Each row is a point. To make a cloud, some directions were put in groups of two or more. Within a group, all points are equally far from the middle, so they leave a hole (a ring in 2 directions, a hollow ball in 3). The other directions are filled evenly. Then the cloud was stretched, turned, moved and blurred a little. How many holes are there, and how many directions does each take, smallest first?
In the rows, 128 means zero.

Cloud (19 x 3):
[[108 174 150]
 [110 145 135]
 [ 77  53 183]
 [179 170 132]
 [ 82  57 178]
 [142 114 174]
 [141 132 123]
 [164 176 120]
 [106 131 103]
 [118  72  80]
 [124  72  80]
 [115 114  91]
 [142  81 117]
 [171  29 172]
 [152  39 179]
 [188 138 145]
 [135 161 187]
 [104 120 115]
 [172  79 184]]
Holes: 0

Cloud (30 x 4):
[[146 166 146 155]
 [113 158 123 144]
 [ 14 190  92 143]
 [134 128 100 136]
 [ 73 178 100 120]
 [128  88 110 123]
 [121 123 190 158]
 [ 69 157  98 198]
 [132  57 123 103]
 [ 90 102 114 104]
 [129 134 124  85]
 [ 54 196 156 154]
 [129  73  99  92]
 [127 198 156 108]
 [119 126  60 108]
 [134 216 139 149]
 [140 170 108 206]
 [ 80 204 138 167]
 [108  19  94 140]
 [101 212 147 123]
 [139 127 101 107]
 [109 154  67 106]
 [149  53 125 138]
 [144  89 131 199]
 [124 125  93 206]
 [ 66 151 147 180]
 [ 82  54 148 152]
 [127 158 129 102]
 [ 95  18 118 144]
 [ 94 123 147 187]]
Holes: 0

Cloud (83 x 8):
[[165 177 102 124 156  98 150  66]
 [139 134 118 140 132 149 131  32]
 [148 118 182 157 161 126 157  82]
 [109 145 102 112 132 111 184 115]
 [112  69 108  83  80 141 158 142]
 [201 111 105 191 194 147 159 150]
 [140 130 188 112 185 171  89 113]
 [153 122  90 119 169 198  93 171]
 [133  71 120 143 130  92 159 205]
 [127  89 198 108 173  78 189  81]
 [110 132  51 152  76 140 187 152]
 [139 139 201  67 133 164 117 119]
 [182  92  24 169 190 141 140 144]
 [123 108 166 141 140 144 184 120]
 [127 125  70  68 119 116 186 116]
 [111 133 139  15 142 162 122  58]
 [163 158  62 117 127 147 118 139]
 [114  92 178 153 175 141 142 175]
 [112 132  96 125 115 145 183 203]
 [191 103 109 106 179 134 125 152]
 [177  89  16 163 131 161 147 112]
 [100  94 135  51  70 148 167 119]
 [159 162 161 137 150 122 106 121]
 [136 111  84 188 144 190 127 113]
 [ 97  88  88 110  98 124 145 205]
 [127 107 155 168 143  88 148  68]
 [164 123  88 165 138 175 112 211]
 [117 133  99  66  67 119 186  85]
 [119 136  71 119  79 187 112  96]
 [ 93  71  93  86 139 149 158 178]
 [111 123  73  87  78 142  90 133]
 [138 153 170  87 211 152 107  65]
 [143  91 145 176 160  71 153 152]
 [135  88  25 104 172 145 141 127]
 [ 77 141 194   7 116 146 112 141]
 [147 156  95  81 126 183 166 203]
 [180  84 173  80 218 175 157 153]
 [149  73  32 162 104 109 159 101]
 [ 58  91 163 102 125  96 134 137]
 [145 140 168 120 153  71 138  48]
 [102 123 174  77 162 112 124 162]
 [166 136 167 134 218 148 180 137]
 [ 97 139 129  89  55  86 128 156]
 [ 69  66 134  91  92 134 160 199]
 [115 145 214  51 108 180 111 157]
 [157 102  40 177 159 103 187  47]
 [170  97  78 159 169 178 152  80]
 [148 125  71 112 150 105 125 129]
 [168  93 115  58 108 152 162 137]
 [120 136 151  62 160 169 145 207]
 [140 109  70 106  85 175 162 198]
 [154 148  98 107  94  97 154  27]
 [119 159 164  89 225 146 151  62]
 [144 103 136 129 196 194 148 187]
 [ 81 126 112  38 101 146 128 169]
 [153 132 151 137 199 136 196  39]
 [136 173 131 162 168 130 103 113]
 [186 135 165 141 200 179 169 132]
 [142 121 168 122  75  96 127  76]
 [146 132 112  97 101 169  96 148]
 [133  79 134  61  84 139 178 120]
 [134  91 132 120 157 174 187 123]
 [153  44  88  86 160 126 165 162]
 [142  99  98  55 132 179 126 102]
 [123 111 192 143 199 140 143 126]
 [127 126  39 135 131 110 125 131]
 [ 73 106 118  94 114 102 141 147]
 [164 141 118 178 158 145 133 200]
 [197  49  92 130 174 132 126 144]
 [ 75  96 123  54 118 143 157 204]
 [102 112  50 136 111 134 165 139]
 [153 144 184  56 150 126 144 155]
 [107 128 160  42  98 106 120 146]
 [117 145  58 115  72 163 136  71]
 [135 102 153 161 185 138 109 192]
 [137 140 177  97 104 107 145  54]
 [144 131  84  61 167 166 162 161]
 [146 108  74  93  79 155 136 173]
 [151 146 124  47 166 173 125 120]
 [155  56 123 107 172 149 176  98]
 [ 93 128  85  74  47 149 159 132]
 [163 136 127 132 144 211 134 148]
 [120  74  86  78 115  92 181  82]]
Holes: 1 (4)
